Each row is a point. The points of each table are mixes of a few directions, plus a little noise. How many directions does each table use, and how many do they share? Where both have some left over, give the other angles between the two spaces (their principal angles), to ten degrees, smallest first.

First (5 x 2):
[[ 35  13]
 [-71 -26]
 [ 66  23]
 [ -8  -2]
 [-21  -8]]
Second (5 x 2):
[[-48 -16]
 [ 52  18]
 [-58 -20]
 [ 56  19]
 [ -2   0]]
Directions: first 1, second 1, shared 1

First (6 x 4):
[[ 33 -46  10 -12]
 [-51  35  -5 -25]
 [-27  52 -12  30]
 [ 70 -24   0  66]
 [-13 -42  12 -72]
 [-12  24  -6  14]]
Second (7 x 4):
[[-14 -42  47  39]
 [ 19 -24  11  15]
 [ 64  20 -55 -32]
 [-20 -29  39  30]
 [-34   5  15   2]
 [  6 -10   6   8]
 [-19  81 -62 -64]]
Directions: first 2, second 2, shared 1; angles 90

First (8 x 9):
[[-29 -11 -21   6 -16 -22   0 -47  41]
 [ 33  40  19 -13  16   4 -47  38 -29]
 [-30  -6  -6   0 -14   3   8  -9  26]
 [ 63  23   9  29   2 -35 -22  18 -71]
 [  6   5  11  -9  20   5  25  25  36]
 [-11  10  11  12 -18  11   3  36 -15]
 [ 16   4  14 -12  21  20  16  33   1]
 [-45 -64 -38 -13 -15  17  21 -95  11]]
Second (9 x 9):
[[ 14  23 -22  28 -23 -47  -9 -16  18]
 [-11  -7  36   4  31 -26   6   7  26]
 [-22 -18  39  14  27 -39  -5 -10   6]
 [  4  21 -30  29 -35 -52 -28 -36   5]
 [ -8 -12 -17 -33 -13  66  -8   0 -34]
 [ -7 -16  23   4  18  -9   3   0  -4]
 [ 10  31 -58   3 -51  -1 -28 -24   4]
 [ 41 -16  24   6  29  27  66  56 -27]
 [-18  -8   4 -55  16  79   1  23   6]]
Directions: first 5, second 4, shared 3; angles 80

First (11 x 14):
[[ 25 -72   0  -2 -62 -19 -79  43  22   0 -53  -9  -5   3]
 [ -6  -3  -8 -23   5   5  11  21  25 -18   4  -6   6   6]
 [ 14  30  21  72   4  -6  -8 -75 -77  55   6  21 -16 -15]
 [-13  38   1  -1  32  11  42 -22 -10  -1  29   3   2   0]
 [-38  33 -23 -76  50  26  78  43  64 -59  43 -16  22  14]
 [ 25  -8  20  66 -25 -15 -46 -50 -61  51 -20  17 -17 -12]
 [ 25 -29  13  43 -38 -17 -57 -16 -31  31 -32   8 -12  -7]
 [ 13 -33   2   6 -29 -10 -40  14   3   5 -26  -2  -5  -1]
 [-36  28 -23 -75  46  24  72  46  64 -58  38 -18  21  14]
 [ -1   2   0   3   2   1   2  -4  -2   2   2   1   0  -1]
 [ -8  14  -2 -10  16   7  20  -2   4  -7  13   0   3   2]]
Second (9 x 14):
[[ 21  29  17  52   1   0 -22 -51 -48  60  16  11 -10 -10]
 [-19  -7  -7  50 -29 -48 -95  28 -15  -7 -60 -32 -15  18]
 [-19  37  -6 -37  45  25  75  -7  17 -21  45   5  12   1]
 [ -6  -1   4  17   1  -8   6 -17 -22  -4 -11   9  -6  -3]
 [ -7  18 -15 -12  -6 -11 -63  60  47  -1  -2 -47   7  22]
 [ 35 -76  13   9 -55  -6 -32  -6 -14  13 -40  25  -9 -14]
 [  3  32  -4 -47  35  35  59   1  32   4  59   1  18  -1]
 [ 18 -69  -4 -73 -19  27  50  29  48 -37   0  23  14 -10]
 [-26  37   2  41  26 -14  20 -37 -46  -5  -4   6 -10   0]]
Directions: first 2, second 4, shared 2

First (10 x 20):
[[ 18  24  14  -4  34   4   2  22 -13  11 -63 -17  17  19  -9  18  21  30
   -4 -33]
 [  2 -12  -6  24  12 -11 -15 -19  -8  12  20   3   6  17  -8  -1 -22  10
   -6  -6]
 [  1   5   9  -7   0   5   8  -5  -2  -5  -5  11  -3  -3  -4   6   8  -5
    2   5]
 [ -2  -6  -2   4  -4  -2  -2 -12  -1  -2  16   6  -2  -1  -3  -3  -7  -6
    0   8]
 [  9  -2   4  17  21  -5  -8 -14 -13  11  -3   3   9  20 -13   8  -8  14
   -5 -13]
 [  2   2   8   2   5   2   3 -15  -7  -2   0  13   0   6 -10   7   2  -2
    0   1]
 [-16  28  -7 -72 -52  24  31  95  41 -29 -55 -47 -14 -63  51 -19  51 -20
   17  17]
 [  2   0  22   3   3   6  13 -48 -13 -11  18  48 -11   5 -25  15   4 -20
    2  14]
 [ -3   1   9 -10 -11   8  12 -16   0 -13  11  23 -11 -10  -6   3   7 -19
    5  16]
 [-13 -39 -50  42  -8 -29 -46   9  14  26  59 -44   9   9  24 -36 -58  20
  -10  -5]]
Second (8 x 20):
[[-28  -5  10 -26 -50 -11 -32  15  15  18 -30 -25 -50  21   6 -10   2 -17
   23  25]
 [ -2 -19 -27   5  10  -7  18   9 -12 -24 -10  -3   2 -19   1  -2  16  20
   -1  -7]
 [ 24  20  18  -7  12  35  23   0  -3  -6  25  33  14 -18  13   1   9 -13
  -10  -3]
 [-12  15   1 -13 -14 -12 -17  25  26  13 -23 -40   9   5   6  -2  -7  -3
    4  -1]
 [-47 -27 -19 -13 -53 -35 -19  20  15  16 -12 -53 -47  10  -1 -16 -20  -7
   33  30]
 [ 37  24  23  12  37  33  22 -23 -10  -2  39  47  36  -8   0  11  -1  -7
  -22 -15]
 [ 19  13  12  16  26  14  15 -21  -5   6  42  23  30  -3  -6   7 -20  -5
  -12  -7]
 [  8 -22 -19  25  31 -18  -9 -25 -26 -21 -30  17   6  12 -20  12  21  33
  -14 -22]]
Directions: first 3, second 5, shared 1; angles 30, 40

First (11 x 32):
[[  0 -89 -48 -19 -39  18  33 -30   1  -8  36 -41 -14 -53 -18 -10 -31  56
  -14 -29 -26  39  -3 -27 -28 -59   4  24  11  23  41 -12]
 [ -1  28  15   9  11  -9 -12  10   1   2 -14  12   4  19   4   7  10 -20
    5  13   8 -12   1   9  11  21   1  -5  -3  -5 -15   4]
 [  2  26  12   7  12  -7  -9   9   2   3 -11  12   5  15   5   4  10 -17
    5  11   5 -11   1   9   8  18   1  -7  -2  -8 -13   1]
 [ -4  42  25  -9  13  11  -9  12 -12   3  -7  22   4  17   9  -3  11 -13
    0 -13  27 -20   6  13   7  14 -15 -14 -12 -18  -3  11]
 [  8 -29 -16 -12   4  12   8  -8  -1  -1  30 -14  -1 -12   5 -23  -7  24
   -6 -11 -26  16 -14 -13 -12 -32  -3  -5   2   9  11  -8]
 [-40 -44   4  48 -20 -46 -29  11   8 -39  -3 -25 -20  40 -19  43 -11 -35
   -3  60  -4   9 -24 -28  38  30  39  55  10  82 -37   3]
 [  9  45  22  -8  31  10 -11  13  -6   9   2  23  10  21  18 -18  16 -13
    3  -6   6 -17  -4  12   4   8 -15 -27 -11 -21 -10   4]
 [ 14  22   3  -2  12   2   1   2   3  12  -7  10   9  -1   7  -8   8  -3
    6  -1  -4  -6   4  11  -5   5  -5 -17  -1 -22  -2  -2]
 [ 10  46  20 -11  27  12  -7  11  -6  12  -2  23  11  14  16 -16  15 -10
    3 -11   9 -17   1  15   1   7 -18 -28 -11 -27  -5   4]
 [ 26 -69 -62  -8 -35   2  44 -36  21  16   4 -36   0 -72 -18  -6 -20  51
    2 -12 -42  37  17  -6 -39 -42  13   5  23 -16  36 -23]
 [-25  20  23   5 -17  -4 -10   8 -10 -10 -25  12  -8  15 -11  31   0 -21
   -1  -2  48 -18  15   8  16  28  -1  20  -6   4  -2  16]]
Second (9 x 32):
[[  3   9   1 -12  14   8   2  -1  -1   9  -1   0   7   5   0   6  -1   1
    1 -10   2   6   3  -3 -10  -7 -12  -3  -6  -7  -2 -10]
 [-68  30  47  19 -30 -25 -22  20 -40   0 -17 -18  38   5  36 -25 -12 -58
  -15  16  15 -25 -57   0  41  95  -9  12   1 -22 -51   2]
 [ 59 -36 -44  -5  10  15  18 -18  39 -12  16  15 -42  -9 -32  17  11  51
   13  -4 -16  19  48   2 -27 -79  20  -8   6  27  48   8]
 [ -8  14   9 -10  14   3   0   3  -7  11  -4  -1  16   7   6   3  -2  -8
   -4 -10   5   2  -4  -3  -5   7 -14  -2  -8 -13  -9 -10]
 [-36   8  24  19 -25 -17 -14  11 -18  -7  -7  -9  11  -3  18 -16  -5 -29
   -6  17   6 -15 -31   4  26  52   3   9   6  -3 -22   8]
 [ 39 -29 -30   2  -1   6  10 -12  25 -10  10  10 -32  -9 -21   9   7  34
   11   1 -14  11  31   2 -16 -51  20  -4   7  22  35  11]
 [-23  13  17   5  -6  -7  -9   8 -14   2  -6  -7  15   3  13  -7  -3 -20
   -5   5   6  -6 -19   0  12  32  -6   3  -1  -9 -18  -2]
 [ 51 -33 -41  -2   5  10  17 -17  33 -13  15  15 -38  -9 -29  12  11  46
   13  -1 -16  15  40   2 -20 -67  21  -7   8  25  44   8]
 [-17  24  17 -15  20   5  -2   6 -15  18  -9  -4  26  10  11   3  -4 -17
   -7 -12  11   1 -12  -5  -2  18 -22   0 -11 -19 -20 -16]]
Directions: first 4, second 2, shared 0; angles 50, 50

First (11 x 32):
[[ 17 -95 -28 -21   1  11  38  -2 -26 -16  42 -36 -26  36 -13  17  -4 -15
   18  45 -12 -14  23   4  79  55  14 -50 -30 -57  -5  14]
 [ 11 -91   7  13  20  27   0 -25  -9 -53  30 -27 -34   9 -38  17  -2  23
   49  33  -3 -34 -19  26  48  26  26  -9 -14 -14   4   2]
 [-51  72  53 -21 -41 -25 -47  57  -1 -22   4  72  57 -27 -14  22 -19 -15
  -27 -57  -6   8 -25  44 -27 -25  -7  33  16  22  24   4]
 [-64  -1  -8 -30 -17 -49  18  62 -11  -5 -20 -34 -16  32   5 -40  10  19
  -37  16  18  -3   4  -3 -26  28  81  34 -24 -32   3  18]
 [ 17  -1 -12  49  29 -18  21 -26  29  57 -38 -16  13  43  -8 -11   9  22
   -3  15 -16  45  14 -30  16   5 -39 -40  -9   5 -22 -24]
 [ 71  95  -8 -38  11  16 -13 -48  10  54 -16  24  -3 -57  63  -1   3 -41
  -12 -37  28   7  16 -46 -84 -68 -55  43  57  44  -1  11]
 [ 41 -27  33 -49  16   6 -19 -28 -10 -25  32  10 -19 -16 -14  36 -10 -15
   33  -5  15 -22 -15  18  -1 -12  -5  35  26   2  19  29]
 [-28  -9   7  30  -8  -7  -1  19   5  -7  -4   9  22  17 -22   2  -3  13
   -3   0 -19  12  -6  15  27  14  -2 -25 -17  -4  -2 -15]
 [ 55 -57  -8 -26  21  44   1 -49 -17 -32  38 -21 -47 -25   4  19  -1 -14
   44  20  15 -42  -4   2  14   0   5  10  13  -5   5  18]
 [-10  26 -16  64  11  -2   8  -8  27  35 -41  -5  18  15   2 -25  11  27
  -11   2 -14  29   3 -21  -6  -7 -22 -29 -11  20 -19 -34]
 [-56  85 -21  29 -43   0  -6  50   5  14 -29  24  37 -24  32 -36   5  -4
  -51 -30  -6  12   7  -9 -41 -17   5  -4  -8  20  -8 -25]]
Second (9 x 32):
[[ -6   2  26  38  30 -12  -8   7  21 -21  12  -4 -19  33 -66  -1  -1  39
   16  12 -18  -3 -44  27  21  20   5  13   1   4   3   3]
 [-84 -22  57  42 -26   6 -54  43   1 -91   5  36  31 -22 -57  13 -10  47
   19 -23 -12 -27 -57  75  11  -2  45  22 -17  23  23 -20]
 [ 44  50 -33  -8  14   9  24 -11   4  37  16 -12 -27   3  15 -16   4 -26
  -15   6  -3   3  12 -30  -9   2 -28  -3  18  -6 -11  13]
 [ 19 -77 -15 -44 -11  12   9 -35 -25   8 -14 -17   8 -18  58  17   2 -23
   14   7  28  -2  46 -25   1 -11   9 -18  -9 -14   0   0]
 [-74 -26  43  14 -21 -40 -33  11   9   1 -77  20  68  -6  20   0   4  44
   -7 -28  18  33   5   8 -38 -32  28  13 -19  27   9 -34]
 [-75 -47  57  22 -26 -43 -31  39   5 -22 -28  40  78  26 -38  32 -14  29
    0 -21 -17  35  -7  47  38   8   6 -25 -32  -2  13 -25]
 [ 50  32 -59 -48  15   2  48  -2 -13  39  25 -49 -66  14  35 -32  11 -34
  -25  30  16 -13  27 -47 -19  20  10  14  10 -33 -12  36]
 [ 61   6 -17  11  30  35   7 -49   9  10  17 -11 -33 -14   2   2   4  -9
   24  10  -1 -13  -4 -18  -1 -10 -31  -4  21  12  -8   2]
 [ 66  82 -61 -25  -2  33  35  -4  -8  38  48  -6 -40 -19  32 -15  -2 -63
  -29   4 -10 -14  22 -37  -4   5 -43 -12  27 -14 -14  24]]
Directions: first 6, second 6, shared 5; angles 90

First (8 x 32):
[[-24  -2 -21   4  -8  27 -23  27 -13 -33   2 -42 -12  20 -33  23  -9  -6
   37  14 -43 -53   2  10 -15 -39 -15  -1  19   2 -26   2]
 [  3 -12  25 -39 -34 -95  -1 -38  25  28 -13  54 -16 -31  20   7  19  60
  -43 -15  77  90  -6  46  28  24 -17   1 -13 -10  38   7]
 [  3 -14  -3  24  16   2  25   2  -2  21   1 -19  20  14  19  -5 -12 -31
   11  -6 -20 -11  -7 -14  16   2  -8  15   6 -35  12 -16]
 [  7 -17 -19  37  38   2  10 -16  -8 -13  11   6 -14  31  12 -16  -4   4
   -4  11  11 -12 -16 -23   8  12  38  -8   4   3  22   6]
 [  6 -21   1  15  11  26  16 -11   5  11   0  27  11   9   9 -18  -7   2
  -10  -9 -11  -1   8 -16  -1   4  16  37  -6  -9 -17  52]
 [ 16 -12  18  18  49 -21  42 -38  11   9  -3  58   6  -9  42 -33   3  22
  -59 -15  52  53  -1  -8   3  52  35   6 -10  -6  28  28]
 [ 11  37  -6 -32 -61  30 -49  31 -11   7   7 -36  -1 -10 -38  17   9 -27
   46  16 -31 -35   3 -13  -5 -34 -13 -23 -14  37 -25 -40]
 [-22  39   7 -27 -14  28 -19  43  -9 -29  -5 -48   7 -22 -30  26  -1 -24
   21   5 -35 -32  16  20 -34 -22 -35 -28  13  16 -31 -39]]
Second (10 x 32):
[[ -3  25   3 -45 -76  64 -46  42  -2   6  -4 -28  15 -18 -52  22   1 -25
   49   1 -68 -48  29   4 -23 -55 -40  24  -8  23 -73  22]
 [ 23 -42 -10  20 -11 -35   9 -35   9  48   5  32  -3  24  25 -16  -1  12
    0  -2  20  25 -19 -18  46   5  17  32 -15 -27  31  23]
 [ 27  29  13  -2   9  43   1  -4  -3   4   7  28  12 -16   3 -25   9 -11
  -21  -1  11   5  10 -34 -17  24  37 -13 -24  42 -15   7]
 [-49  26   9 -15  42   2  -3  20  -6 -88 -12 -13 -22 -21 -22  24   0  33
  -31   4  12  -5  17  53 -57   3 -10 -45  31  26 -19  -2]
 [  1 -12  -6  24  26  -3  12 -10  -4  -5   4   5  -6  16  12 -10  -2   4
   -8   2  10   1  -8 -10   7  11  17   1   6  -9  15   3]
 [ 10  28   7 -29 -37  66 -29  22  -4   0   1   7   9 -20 -33  -4   4 -10
   14   2 -34 -26  25 -17 -29 -20   3  10 -17  40 -57  31]
 [-23   4   2  11  27 -57  26  11  -3  -1  -5 -56   6  -1  22  22  -9 -27
    7  -3   7   4 -19  26  16  10 -42 -34  28 -48  51 -90]
 [-12   9  -6  16  36  11  10   7  -9 -28   1 -18   0   1   2  -2  -6 -10
   -5   5  -4 -15  -2  -2 -16  10   8 -21  11   3   3 -16]
 [ 36 -48 -16  37   4 -13  16 -43   7  48  11  46  -3  37  29 -33  -1  12
   -4  -1  20  15 -22 -41  48  14  43  40 -19 -19  30  41]
 [-10 -18   8 -15 -26 -73   2 -13  14  23  -9   1  -5  -7  14  21   3  19
   -4  -9  27  37 -13  35  29  -1 -36   3   8 -35  32 -22]]
Directions: first 6, second 5, shared 5
